Each point is reached from the start by the listed moves, each made once or not at all, plus a little noise. Is the number of moves made odd or even? Then give how often each move was made.
In the rows, 128 means zero.

Moves:
(1): 206 131 128 110 128
(2): 127 217 130 140 118
Start: 152 150 150 162 120
Points:
155 151 156 165 115 -> even (0, 0)
226 149 149 146 118 -> odd (1, 0)

Moves:
(1): 177 114 135 127 124 136 121
(2): 146 184 128 126 125 122 124
(3): 118 128 178 125 118 124 125
(4): 133 132 136 188 140 129 137
Start: 172 158 147 109 151 141 91
Points:
175 160 153 171 162 141 98 -> odd (0, 0, 0, 1)
187 220 206 164 151 134 96 -> odd (0, 1, 1, 1)
224 143 154 110 149 148 86 -> odd (1, 0, 0, 0)
172 153 145 111 145 140 95 -> even (0, 0, 0, 0)
243 202 164 167 156 144 90 -> odd (1, 1, 0, 1)

Moves:
(1): 185 122 126 129 116 100 130
(2): 142 187 138 111 109 131 146
(3): 127 122 174 127 131 112 136
(4): 106 140 128 206 132 121 132
(5): 145 142 123 128 183 111 137
(6): 146 119 145 127 126 181 131
Start: 147 130 107 109 128 144 133
Points:
249 183 174 95 154 138 172 -> odd (1, 1, 1, 0, 1, 1)
223 109 117 112 111 176 140 -> even (1, 0, 0, 0, 0, 1)
154 216 110 173 163 117 165 -> odd (0, 1, 0, 1, 1, 0)
171 200 109 99 160 132 157 -> even (0, 1, 0, 0, 1, 0)

Moves:
(1): 207 126 119 142 117 136 119 120 125 121
(2): 136 175 131 134 132 134 114 119 126 148
(3): 131 127 176 128 135 141 147 113 138 131
(4): 116 111 132 192 140 136 125 123 119 115
(5): 129 122 128 122 181 136 137 136 107 125
(6): 134 130 122 123 123 218 111 124 116 126
(7): 125 157 107 146 113 139 214 127 126 122
(8): 132 126 145 133 117 134 124 194 128 122
(9): 124 129 118 125 151 138 123 128 180 133
Start: 131 140 121 118 119 130 108 157 182 93
Points:
209 167 72 138 111 249 165 147 217 86 -> even (1, 0, 0, 0, 0, 1, 1, 0, 1)
217 188 117 139 115 146 89 139 175 107 -> even (1, 1, 0, 0, 0, 0, 0, 0, 0)
212 206 101 146 162 180 170 212 205 95 -> even (1, 1, 0, 0, 1, 0, 1, 1, 1)

Moves:
(1): 208 108 117 113 133 124 141 110 141 120 140 137 132 141
(2): 146 186 136 122 124 123 119 115 123 134 151 125 109 126
(3): 128 121 191 119 138 116 134 119 126 124 133 114 149 139
(4): 141 138 144 199 139 126 126 115 143 120 123 139 122 135
(5): 121 135 119 120 180 110 135 129 132 125 123 138 131 117
(6): 133 136 139 124 149 212 137 123 126 136 127 142 126 118
(7): 126 137 117 135 118 129 202 123 130 129 126 133 127 133
(8): 142 138 128 134 132 127 134 190 115 142 133 140 141 137
(9): 109 129 133 126 122 133 131 145 209 128 164 136 136 122
(10): 127 114 127 131 132 126 125 117 133 190 123 118 118 138
(11): 117 112 121 138 135 130 125 117 108 134 177 137 132 128
(12): 118 130 147 122 108 117 125 118 124 144 127 202 121 118
Start: 133 120 112 116 112 143 134 138 130 117 132 154 151 122
Points:
210 98 100 204 129 143 219 157 212 180 224 201 164 163 -> odd (1, 0, 0, 1, 0, 0, 1, 1, 1, 1, 1, 0)
227 149 174 183 133 126 215 135 208 179 249 181 170 167 -> odd (1, 1, 1, 1, 0, 0, 1, 1, 1, 1, 1, 0)
136 165 134 114 116 209 198 82 104 211 193 235 118 113 -> even (0, 1, 0, 0, 0, 1, 1, 0, 0, 1, 1, 1)

Moves:
(1): 185 105 133 133 119 144 111 140 116 128 114 153 135 111 108 138
(2): 132 156 113 129 113 127 141 130 129 142 127 129 143 140 132 138
(3): 125 142 167 118 138 130 114 145 132 140 128 119 123 117 113 126
(4): 114 123 127 188 128 129 140 126 111 131 113 113 121 146 136 139
(5): 146 143 117 129 171 137 123 110 143 118 112 122 126 117 140 117
(6): 113 138 120 121 134 166 123 124 118 105 126 119 119 122 122 127
(7): 131 119 133 112 142 143 169 129 112 124 143 132 130 144 151 140
(8): 117 105 93 128 136 144 115 170 130 123 106 131 117 143 114 142
(9): 128 129 140 138 117 132 145 121 170 133 122 110 137 134 128 128
(10): 132 118 119 133 114 138 123 128 126 167 137 128 111 140 121 125
(11): 134 125 127 139 138 126 126 137 143 130 162 126 150 138 98 124
(12): 126 136 127 123 125 130 122 124 139 128 135 168 132 134 140 125
(13): 115 110 131 132 141 142 124 131 129 142 117 120 168 112 127 131
(14): 124 126 128 117 120 137 109 133 127 134 123 118 147 164 125 131
Start: 167 121 96 136 127 123 140 139 135 141 151 141 106 144 117 125
Points:
173 113 119 123 193 178 149 136 138 188 144 120 123 138 123 125 -> odd (0, 0, 1, 0, 1, 0, 1, 0, 0, 1, 0, 0, 1, 0)
222 93 103 142 188 215 165 130 176 125 153 133 179 126 100 130 -> odd (1, 0, 0, 0, 1, 1, 1, 0, 1, 0, 1, 0, 1, 0)
161 117 45 144 128 205 185 176 166 168 181 119 116 210 88 150 -> odd (0, 1, 0, 0, 0, 1, 1, 1, 1, 1, 1, 0, 0, 0)
213 93 147 184 113 177 157 163 159 198 177 156 144 227 85 148 -> odd (1, 0, 1, 1, 0, 0, 1, 0, 1, 1, 1, 1, 0, 1)
144 73 71 179 117 184 178 180 147 184 126 106 103 249 118 165 -> even (0, 0, 0, 1, 0, 0, 1, 1, 1, 1, 0, 0, 0, 1)
176 162 101 194 153 155 116 146 156 210 158 102 134 210 87 126 -> odd (0, 1, 1, 1, 1, 0, 0, 0, 0, 1, 1, 0, 0, 1)
201 57 81 192 110 183 167 182 138 171 125 179 92 205 120 169 -> odd (1, 0, 0, 1, 0, 0, 1, 1, 1, 1, 0, 1, 0, 0)
206 62 63 145 119 206 149 202 163 208 144 139 190 218 71 173 -> odd (1, 1, 0, 0, 0, 0, 1, 1, 1, 1, 1, 0, 1, 1)

Moves:
(1): 176 121 125 110 111 134 141 127 138 124 113 145 115 145 126 137 153 105 125 115 146
(2): 126 165 122 118 141 113 137 129 130 126 128 106 119 125 136 149 119 137 137 146 132
(3): 125 132 187 133 130 123 133 127 133 134 115 129 120 133 137 133 140 138 121 131 127
(4): 158 123 135 170 134 159 115 119 140 126 126 125 130 103 111 138 96 132 134 133 143
(5): 142 122 125 133 173 109 144 139 149 117 130 134 128 147 108 147 118 129 136 133 140
(6): 128 134 126 110 141 163 135 137 143 128 140 140 140 136 138 119 135 146 110 133 144
(7): 128 123 132 133 115 128 170 120 122 131 131 129 147 143 118 124 118 137 135 123 127
(8): 141 125 126 115 107 134 133 169 132 131 131 120 126 125 137 119 102 123 117 152 102
(9): 126 126 128 128 118 113 134 123 153 116 131 132 123 118 136 135 130 122 117 140 141
(10): 129 106 137 125 137 131 132 132 140 174 148 110 134 124 118 121 142 117 138 132 136
(11): 150 137 138 127 129 112 137 132 120 127 173 109 118 130 134 126 108 113 102 100 127
(12): 130 134 126 150 127 116 129 131 121 132 145 163 135 132 140 129 129 133 129 137 124
(13): 132 143 131 122 116 120 110 117 128 122 127 125 157 138 120 125 128 126 110 137 136
(14): 125 137 126 146 124 135 112 133 141 133 128 121 110 167 127 120 126 128 123 124 130
(15): 127 119 118 140 133 137 140 130 128 115 122 116 136 134 163 127 128 116 139 125 132
(16): 120 120 124 136 102 139 125 129 127 132 156 122 128 138 135 185 152 135 128 126 108
(17): 126 137 115 141 129 122 139 134 124 119 133 116 133 130 113 113 154 132 121 121 127
(18): 158 115 134 134 110 112 134 116 113 121 122 107 119 130 145 115 131 166 127 125 135
(19): 129 140 142 124 118 129 128 146 135 112 136 131 132 127 122 118 133 134 165 126 127
(20): 134 127 133 133 120 133 123 117 120 115 147 120 120 129 120 115 141 116 140 156 137
Start: 119 132 149 107 102 136 107 125 107 143 88 112 137 119 132 131 144 131 149 149 149
Points:
172 195 138 162 109 166 107 200 174 115 163 104 171 183 111 184 128 178 148 212 153 -> odd (0, 1, 0, 1, 1, 1, 0, 1, 0, 0, 0, 1, 1, 1, 0, 1, 1, 0, 1, 0)
193 154 249 80 38 139 153 156 102 112 155 67 162 152 151 73 126 183 126 184 165 -> odd (0, 0, 1, 0, 0, 1, 1, 1, 0, 0, 1, 0, 1, 0, 0, 0, 0, 1, 1, 1)
231 172 164 100 68 167 156 111 138 109 85 95 171 146 127 127 135 190 165 162 215 -> even (1, 1, 0, 1, 0, 1, 1, 0, 0, 0, 0, 0, 1, 0, 0, 0, 0, 1, 1, 0)
244 182 175 129 86 158 117 137 149 147 151 37 137 162 116 103 155 162 135 136 225 -> odd (1, 1, 0, 1, 0, 1, 0, 0, 0, 1, 1, 0, 1, 1, 0, 0, 1, 1, 1, 0)
230 152 190 136 29 170 146 135 154 88 112 52 139 132 187 176 193 156 107 227 193 -> odd (1, 1, 1, 1, 0, 1, 0, 1, 1, 0, 0, 0, 1, 0, 1, 1, 1, 1, 0, 1)
232 184 208 162 62 132 109 141 156 113 139 87 111 159 178 147 101 82 103 209 190 -> even (1, 1, 1, 1, 0, 0, 0, 1, 1, 0, 1, 1, 1, 1, 1, 0, 0, 0, 0, 1)
156 151 225 169 125 76 134 160 169 147 187 98 110 178 106 106 186 114 159 176 183 -> even (0, 0, 1, 0, 1, 0, 0, 0, 1, 1, 1, 1, 0, 1, 0, 0, 1, 0, 1, 1)
200 126 215 89 111 175 126 188 189 139 119 93 149 220 138 100 177 103 164 209 198 -> odd (1, 0, 1, 0, 1, 1, 0, 1, 0, 1, 0, 0, 1, 1, 1, 0, 0, 0, 1, 1)
224 183 193 181 98 154 139 153 169 96 115 102 144 210 164 194 191 201 162 167 209 -> even (1, 1, 1, 1, 1, 1, 0, 0, 0, 0, 0, 1, 1, 1, 1, 1, 1, 1, 1, 0)
239 135 212 136 68 151 180 165 176 126 170 152 169 178 136 214 113 132 77 174 180 -> even (1, 0, 1, 1, 1, 1, 1, 1, 1, 0, 1, 1, 1, 0, 0, 1, 0, 0, 0, 0)
